Rows are points. Any point is a mix of the corners, with weights that add up to 1. It lies inside the corners' shape when no weight is negative. Is each point inside? If not, which corners have a negative weight?

Corners:
(1): [-1.8  5.3]
(2): [ 0.7 -5.9]
(3): [1.7 1.1]
Points:
[-1.5  6.0] -> outside (2)
[-1.5  4.2] -> inside
[-1.6  3.6] -> outside (3)
[-0.1  3.0] -> inside
[-1.6  4.8] -> inside
[1.4 2.8] -> outside (2)
[-1.6  4.8] -> inside
[0.6 4.5] -> outside (2)

Corners:
(1): [ 3.1 -1.7 -3.6 -5.7  3.7 -0.2 -1.1 -2.8  1.9]
(2): [-4.7 -1.3  4.6 -2.3 -1.2  2.3  5.3  2.0 -5.4]
(3): [ -2.4  -1.6  -3.9   0.5  -2.5 -12.2   2.6  -6.6   0.6]
(4): [-3.7  2.2  5.9 -1.6 -0.6 -3.8 -4.3  3.3 -2.4]
(5): [-1.5 -0.1 -1.8  2.7  0.5  3.0 -6.3  0.6 -2.5]
(6): [ 1.2  2.7  2.0  7.8  4.6 -1.2  5.2 -1.2 -5.5]
(7): [11.4  0.7 -1.1  7.3  1.6  0.1 -0.1 -2.7 -5.6]
(8): [-4.0  3.7  0.4 -0.1 -3.8 -1.1  0.3  3.5  1.7]
(9): [-5.4 -2.8  5.6 -1.5 -1.8 -1.2 -3.6  1.8  4.0]
(10): [-3.8  2.1  2.2 -5.8 -2.0 -3.0 -4.2 -6.3  3.3]
Points:
[ 0.1 -3.3 -0.4 -4.2 -1.8 -6.8 -9.4 -6.3  4.8] -> outside (2, 6, 8)
[-2.1 -0.4 -0.9 -0.2 -1.3 -6.3  0.9 -3.9 -0.2] -> inside
[-0.7 -1.0 -2.4 -2.2 -2.2 -2.4 -6.2 -3.3  3.5] -> outside (2, 4, 6)
[-1.4  0.4  2.5  0.9  1.0 -1.3  0.4 -0.9 -2.7] -> outside (8)
[ 0.6  1.0 -0.5  1.1  0.1 -3.3  0.5 -2.5 -2.2] -> outside (9)
[-1.2  1.3  1.8  0.9  0.8 -2.4  0.1 -1.9 -1.3] -> inside
[-5.0  2.8  2.2  0.2 -1.9 -4.0 -1.2 -1.6 -1.5] -> outside (1, 7, 9)
[-0.2 -0.7  0.8  0.2 -1.9 -2.5 -1.4  0.8 -0.5] -> outside (6, 10)
[ 1.7  2.1 -0.4  1.0  0.9 -0.2 -3.4 -0.4  0.6] -> outside (2, 3)

Corners:
(1): [ 1.7  4.9  1.5 -4.1  1.7 -0.5 -0.5 -4.7 -0.5 -5.1  2.2 -2.9 -6.9  1.0
  0.5  5.2  0.7  7.1 -0.2 -0.3]
(2): [-1.2 10.3 -2.4 -0.9 -2.3  2.8 -0.7 -0.6 -1.9 -0.7 -1.9  0.1 -7.4  1.0
  3.2  6.4  3.2  1.8 -6.0  3.3]
(3): [-2.8 -3.3 -4.7 -2.4 -2.4  0.2 -4.7 -0.7 -3.5  2.4  3.9 -1.7  6.6  0.7
 -2.9 -3.2  1.0  3.3 -2.2 -2.3]
(4): [-6.5 -1.8  4.5  0.5  1.4 -4.9 -7.9  8.1  2.6 -5.5  2.1  5.0 -2.3  9.3
 -1.0  2.1  3.5 -6.7  3.5 -2.7]
(5): [-5.6  6.1  4.2 -5.9 -1.3  1.4  4.3  1.5  1.0 -0.6  3.1  0.5 -5.9 -1.5
  3.9  2.0  4.3  3.7 -2.5 -1.4]
(6): [ 0.8  9.3  4.8  0.9 -2.9 -1.9  0.8 -0.5 -0.9  1.7  2.0 -3.8 -6.1  1.5
  1.1  5.1  6.9 -0.7 -1.6 -4.6]
(7): [-1.5 -0.9 -0.9 -6.3  1.5  0.6 -1.7 -4.6 -2.9  1.8  0.1 -2.2  3.7  2.9
 -1.5 -5.8 -4.8 -5.5 -1.5 -1.5]
(8): [-0.8  5.7  3.5 -1.8  1.0 -3.6 -2.7  0.3 -4.4  0.2  4.0  2.2 -6.3 -5.4
  3.8  4.8  0.1  1.2 -0.9  1.5]
(9): [ 4.6 -0.6  0.2 -2.8 -2.1  2.0 -1.6  0.7  2.0  0.5 -1.3 -0.6  7.1 -1.9
 -4.7 -6.5  0.0 -2.1  1.2  5.4]
(10): [ 0.3 -4.6 -0.7 -8.1  3.0  3.5 -3.4 -3.4 -0.6  5.4 -4.9  0.5  4.5 -1.0
 -4.3 -0.9  1.2 -0.1  1.8 -2.8]
(11): [-0.5  3.0  1.5 -2.8 -5.0  1.3  2.3  0.0 -5.5  0.6  0.4 -0.2 -6.5  2.5
  7.9  3.5  1.1  3.3  4.7  0.4]
(12): [-9.3 -6.0  2.4  4.1 -2.2 -3.2 -3.9  5.9  0.6 -6.2 -0.3  1.4 -9.2  1.6
 -4.7  0.8  2.8 -8.3  2.3 -3.0]
(13): [ 1.8 -0.9  3.5 -3.4 -2.2  0.6  1.6  1.6  1.2  1.3  4.0 -0.4 -7.6  1.7
  5.5  8.1  1.3 -0.4 -5.5  0.4]
(14): [-3.3  3.5  5.0 -1.4  3.5  4.3 -0.4  2.0 -5.3  0.6  4.3 -5.0 -8.8  0.8
  0.5  5.5  3.7  1.8 -0.4  5.9]
(15): [ 1.7 -0.6 -4.1 -1.7  3.5 -1.9  1.9 -5.6 -2.8  0.3  1.0  3.3  4.0  1.6
 -3.5 -1.6  5.6 -0.8 -0.5  2.5]
(16): [-2.6 -1.5 -1.7 -5.5  0.1 -1.3  2.2 -2.9 -0.2  0.5 -1.4 -1.1  9.8 -0.3
 -4.5  4.9 -1.6 -1.9  2.0  1.0]
(17): [-0.9  5.1 -1.0 -5.0  0.5  3.7 -1.4 -3.4 -0.1 -3.3  6.1 -1.9 -6.3 -3.5
  5.4  6.9  5.9 -1.0  3.3  0.2]
(18): [-1.0 -3.3 -1.7  3.9  3.4  3.2 -1.5 -3.5  1.8  3.2 -0.2  3.3  7.8  1.1
 -2.6 -2.7 -4.8 -1.0  0.9 -2.6]
(19): [-0.3 -0.7 -6.5 -3.0  3.9 -2.4 -0.1  2.8  2.2  4.4  1.8 -1.9  0.1  1.7
 -5.2 -2.9 -1.9 -2.0  3.9  0.7]
(20): [ 0.5 -1.5 -2.1 -3.1  5.7 -0.1  0.6  4.5 -3.8 -2.0 -2.2 -2.4  6.5  0.0
 -0.7 -2.8  0.2 -1.6 -0.3 -2.9]
(21): [-4.1 -2.2  0.5 -0.4  2.3 -4.3 -4.1 -1.1  3.4  2.1 -2.9 -3.2  3.9 -0.6
  2.3 -2.6  1.2 -1.4  1.4  3.8]
Points:
[-2.0  0.5 -0.7 -1.9  1.0 -1.2 -1.8  0.7  0.2  0.7  0.5 -0.8 -0.5  1.3
 -0.2  0.3  1.1 -0.9  0.9  0.6] -> inside
[-2.6  2.8  1.7 -3.7  0.5 -0.5 -1.4 -0.6 -1.5 -2.1  0.8 -0.9 -1.4 -1.0
 -0.3  1.0  4.7 -0.6 -0.4  0.9] -> outside (11, 13, 18, 19)
[-2.0  1.3  1.2 -1.3 -0.3  0.0 -1.6  1.0 -0.2 -0.4  1.0 -0.8 -2.4  1.0
  0.3  2.0  1.1 -1.0  0.2 -0.9] -> outside (15)
[-1.2  0.7 -0.4 -2.8 -0.4  0.4 -1.1 -0.6 -0.9  0.3  2.0 -0.8 -0.9  0.3
  0.9  2.3  1.7  0.0 -0.5  0.0] -> inside

Corners:
(1): [  3.0  -3.4  -3.6   5.5   2.0   2.0   2.9  -0.8   2.0   4.4   1.5  -1.6
   4.6   4.1 -14.0   6.4   5.9   1.6  -1.9   3.2]
(2): [ -0.7   1.8  -2.1  -2.2  -0.8  -0.3   1.9   0.9   0.0   4.6 -19.9   4.5
  -0.7   2.6   1.1   2.1   8.8   2.3  -0.5  -1.7]
(3): [ 0.3 -5.3 -1.0  2.9  1.4 -2.8  0.0 -2.0  2.3  1.8  1.5  0.0  2.9  0.6
  4.0  1.2 -5.7 -2.9 -4.9 -1.9]
(4): [-0.6  2.0 -1.6 -2.7 -1.0 -0.1  4.9 -1.6 -0.8  0.6  4.6 -2.1  5.0  2.7
 -1.6  6.0  2.8 -7.7  0.6 -5.6]
(5): [ 3.7 -3.6 -1.4 -4.6  4.1  2.2  1.8  0.9  0.5  0.6  4.4  0.7  4.1  1.5
  3.0 -0.2 -3.2 -2.3 -2.7  1.5]
(6): [  1.1   0.0   0.4  -0.7   4.0  -2.9  -2.7   1.2 -10.5   4.6 -16.6   1.6
  -1.8   3.1   4.6   6.6  -0.9   2.2   0.6   1.4]
(7): [ 2.5  1.1 -1.9 -2.0 -3.4 -2.2  3.8 -2.2 -2.0 -0.3  1.5 -0.7  0.8  2.7
  1.8 -2.7 -4.5 -1.5  2.0 -0.9]
(8): [ 0.3  0.6  7.2 -5.4 -3.7 -1.4 -1.2  2.3 -0.3 -2.0  1.2 -5.1  2.8  0.6
  0.6  1.6 -0.9 -0.8  1.0 -2.4]
(9): [-0.2  2.2  0.4 -1.3 -4.0  2.0  1.4 -2.2  1.1 -6.9  4.6 -3.3  2.8  3.5
  3.0  3.8  2.5 -4.1  0.8 -1.9]
(10): [-1.3  2.8 -2.5 -5.0  1.5 -1.6 -0.1  0.3  2.3 -5.0  4.5 -2.5  2.6  2.2
 -0.4  2.2 -4.2  1.3  0.8 -4.0]
(11): [-1.0  3.1  0.7 -3.1 -1.7  0.0  4.2 -1.9 -9.3  1.1  3.2 -3.1  5.2  1.7
  2.9  5.3 -2.3  0.7 -6.5  1.0]
(12): [ 8.1  3.7 -2.4 -3.3 -2.3  1.5  0.3 -1.3  1.8  3.9  1.7 -2.8  0.9 -3.3
  0.0  5.5  1.9  4.9 -3.4  1.2]
(13): [ 0.6 -3.8 -1.0 -1.6 -3.2  3.8  3.2  1.4  2.5 -0.5 -3.8  1.1  3.9  0.1
  0.2  4.3  0.9  2.7  1.9 -5.7]
(14): [  3.5   1.0  13.2  -4.3  -2.8  -3.3   3.7   4.3   0.7 -10.2   0.8  -0.6
  -3.4   2.4   4.5   2.9  -4.9  -2.3  -0.2  -5.1]
(15): [-2.0  0.7 -1.2 -2.6 -3.3  4.4  1.9 -1.5 -2.8  1.6  4.3 -0.1 -4.4 -5.1
  2.5  2.8  0.8 -1.2 -2.3 -4.1]
(16): [ 2.4  1.9 -1.0  0.0 -1.3 -2.3 -4.8 -0.4 -0.1  1.0  1.3  4.9  2.7  4.6
  3.4  0.9  2.4  3.4  1.2 -5.3]
(17): [ 1.9  1.3 -1.6 -3.6 -1.5  2.4 -1.8 -1.3  3.4  2.3  1.0  7.7  3.5 -1.3
  0.7  4.8 -1.9 -1.5 -1.1  3.0]
(18): [  2.5   3.7  -2.8  -0.5  -0.9  -0.8   3.0  -1.6  -7.5  -3.8   1.2   3.0
   0.8 -10.0   2.2   5.7  12.5  -2.3   0.9   0.9]
(19): [ 5.4  0.9  0.4  5.4  7.3  2.8  2.9 -3.8  1.3  2.2  2.7 -2.6  3.1 -5.0
  0.4 -0.4 -5.4  1.3 -2.7  3.4]
(20): [-1.0  0.9  1.2 -0.2 -2.6  1.3  1.4  7.0  1.7  1.7  1.3 -3.7  3.0  2.6
  3.0  1.4 -4.3 -1.9 -2.0  0.4]
(21): [-1.2 -2.3  1.1 -0.9  5.8 -1.9  2.7 -0.5  2.3  3.4  0.3 -2.2  1.2  2.4
  2.9  4.5 -4.2  2.9  1.0  3.6]
Points:
[ 0.6  1.1  1.6 -0.1 -1.7 -0.3  2.1  0.5 -1.3 -1.3  4.3 -4.3  2.2  0.7
  0.6  3.7 -1.5 -0.6 -0.8 -2.0] -> outside (2, 5, 17)
[ 0.6  0.5  1.4 -1.1 -0.6 -0.3  1.6 -0.2 -2.0  0.1 -2.6  1.2  1.3 -0.2
  4.6  1.8 -0.3 -1.6 -0.4 -0.9] -> outside (1, 10, 12)
[-1.5  0.4  1.1 -5.5  0.7 -4.3  0.6 -0.1 -6.2 -0.7 -3.4  3.6 -0.7  1.4
  5.4  2.9  0.1 -2.1  0.0 -1.6] -> outside (1, 9, 12, 13, 19, 20)
[ 2.3  0.7 -1.1 -1.1 -0.9  1.7  3.6 -1.1  1.7 -0.5  3.6 -0.9  2.4 -0.9
  0.0  3.1 -0.6 -0.6 -1.8 -0.2] -> outside (6, 8, 16)
[ 1.0  0.0  0.4 -1.4 -0.1 -0.4  1.0  0.0 -1.0  0.1  0.6 -0.8  2.4  0.9
  1.2  2.9 -0.9 -0.4 -1.4 -0.9] -> inside

Corners:
(1): [ 4.2 -2.8 -1.3  0.5  0.5 -2.0  1.9  3.6  5.2  2.2 -5.4 -2.2  2.6  6.9
 -3.7 -0.7  5.1 -2.6  4.0  4.2]
(2): [-6.4 -3.6  3.7 -0.6  0.0 -3.9  3.7 -7.8 -6.3 -1.4  6.7  1.8  1.7 -6.8
 -0.8  8.1  5.3 -2.7  0.2 -2.4]
(3): [ 2.6 -0.5 -5.8  0.5  1.1  4.3  2.5  0.3  4.1  5.2  2.1 -2.3 -2.0  1.4
 -3.2  2.6 -1.2 -4.2 -1.7  2.5]
(4): [ 2.7 -1.5  5.0 -5.6  5.0  4.9 -1.4  3.1 -1.6  6.6  1.9 -5.4 -1.1 -2.9
  5.7 -4.3  0.3  5.4 -1.8 -2.1]
(5): [-8.0 -2.0 -3.7  2.6  2.0 -2.8 -2.8 -4.0  4.7  0.5  4.3 -5.0  1.6 -3.5
 -4.2  3.8 -2.5  3.9  2.0  4.8]
(6): [-0.9  3.2 -7.1 -0.8  2.9  2.4  5.9  2.7 -3.5  4.9  1.8 -3.1 -4.4  8.5
  6.6 -1.5 -4.3 -3.6  4.8 -3.9]
(7): [-8.1  0.3 -1.8  1.2  5.6 -0.9  3.9 -0.8 -5.0  2.5  6.6  0.4  5.0 -5.0
  5.4  7.6 -5.3 -2.2  0.7 -2.3]
(8): [ 6.1 -2.8 -2.6  3.2 -4.5 -2.9 -2.0 -1.3  6.1 -2.7  1.4 -1.5  1.7 -3.5
  1.9 -1.3 -0.9  1.2  0.8 -3.2]
(9): [ 0.7  3.5  7.7  1.0  4.0 -2.4  5.6  5.5 -2.8 -0.8  6.7  2.3 -3.1 -3.4
  6.6 -2.2 -1.8  3.0 -4.7  3.4]
(10): [-1.4  0.3 -1.6  1.8 -2.5 -4.1 -1.8 -0.2 -0.3 -4.6  3.0  3.1 -4.1  3.1
  0.7  0.3  3.2 -5.0 -1.2 -4.0]
(11): [ 2.8 -1.4 -3.8 -3.8  2.5  3.3  0.5  2.4  2.7  2.3 -5.2 -3.7  6.1  6.9
 -2.7 -4.8 -1.8  6.7 -2.8 -1.3]
(12): [-1.5 -4.0 -2.6 -3.2 -2.5  0.1  1.5  3.6 -3.8 -2.4 -0.4 -0.3 -4.9  2.1
 -0.8  2.3 -2.6 -3.2  0.4 -4.0]
(13): [ 3.9 -0.8 -0.4 -1.7  4.7  1.6 -0.7  0.7  1.2 -0.3 -3.7 -3.0  0.3 -3.4
  1.8 -3.4 -2.0  5.3 -6.3  5.5]
(14): [-3.1 -7.7 -3.2  4.5  3.6  3.6 -1.1  2.2  0.1 -2.4  0.8 -1.5  1.3  9.9
 -4.3 -2.0  4.5  6.5  6.5 -5.5]
(15): [ 2.6 -2.7 -1.6 -4.1  5.7 -3.5  4.4 -1.9  3.8  3.1 -4.4  3.8  7.1 -1.3
 -3.9 -2.0 -0.5 -0.6 -1.3 -4.7]
(16): [ 4.8 -0.4 -2.5 -6.2  2.5 -1.0 -1.7 -1.8  3.1  4.7 -3.9  3.5  3.5 -1.3
 -1.2 -1.8  2.2  1.2  5.3  3.2]
(17): [ 4.6 -1.0 -4.2  2.5  3.4 -4.3 -4.0 -1.2 -2.2  4.1  0.2 -3.2  4.7  8.6
 -4.6 -1.3 -2.8  8.0 -0.5 -2.8]
(18): [ 1.5  6.5  2.5  2.1  0.1 -1.1 -2.2  1.2 -4.2 -4.3  0.0 -2.4 -0.8 -2.3
 -5.6 -1.4 -1.1 -3.0 -0.9  6.1]
(19): [-0.3 -4.7 -8.3  5.9 -0.9  0.1  2.5  3.8  6.2  4.3  2.4  0.6  1.5  3.6
  0.5 -5.5 -3.6 -5.5 -5.5  5.3]
(20): [-4.8  0.8  4.2 -2.2 -1.2 -2.8  3.0 -2.2 -2.4  5.7 -2.1  4.7 -3.5 -3.4
  1.7  3.4  2.6 -3.1  1.4  1.2]
(21): [-1.1  5.2  4.8 -0.9  4.8  0.1  0.5 -5.4 -3.7 -4.2 -3.4  2.5  0.9  5.5
  1.8 -4.3 -5.3 -0.1  2.0  6.2]
Points:
[ 1.1 -0.8  0.9 -0.5  2.6  0.3  1.1 -0.1 -1.1  1.2  0.6  0.6  1.0 -2.2
  0.9 -0.6 -1.6  0.6 -1.7  1.3] -> outside (1, 5, 6, 10, 11)
[ 1.7  0.2  0.0 -1.0  1.5 -1.2  0.8 -0.1  0.4  1.5 -0.2 -0.9  0.8 -0.5
 -0.6 -1.0 -1.1  0.9 -0.7  2.2] -> outside (7, 10, 14)
[-1.3 -1.1 -1.4  0.3  2.0 -0.7  0.9  0.3 -0.3  1.5  1.2 -0.3 -0.1  0.9
 -0.4 -0.2 -0.9 -0.4 -0.2  1.3] -> outside (8, 11)
[-2.0 -0.7 -0.3 -2.2  2.5  0.7  1.6  0.0 -1.3  1.2  0.3 -0.7  0.2 -0.1
 -0.3  1.2 -0.3  0.1  0.6 -0.2] -> outside (8, 17, 19)
[ 0.6 -0.7 -1.0 -0.4  1.9  0.3  1.4  1.1 -0.8  1.4  0.2 -0.5  0.5  2.0
  0.6 -0.9 -0.7  0.1 -0.1 -0.5] -> outside (5)
[-2.4  0.2 -1.6  1.0  1.1  0.2  0.2 -0.7 -0.2 -0.5  3.2 -0.4 -0.3  0.7
  0.6  0.0 -1.6 -0.9  1.0  1.7] -> outside (1, 13, 15, 17, 20)
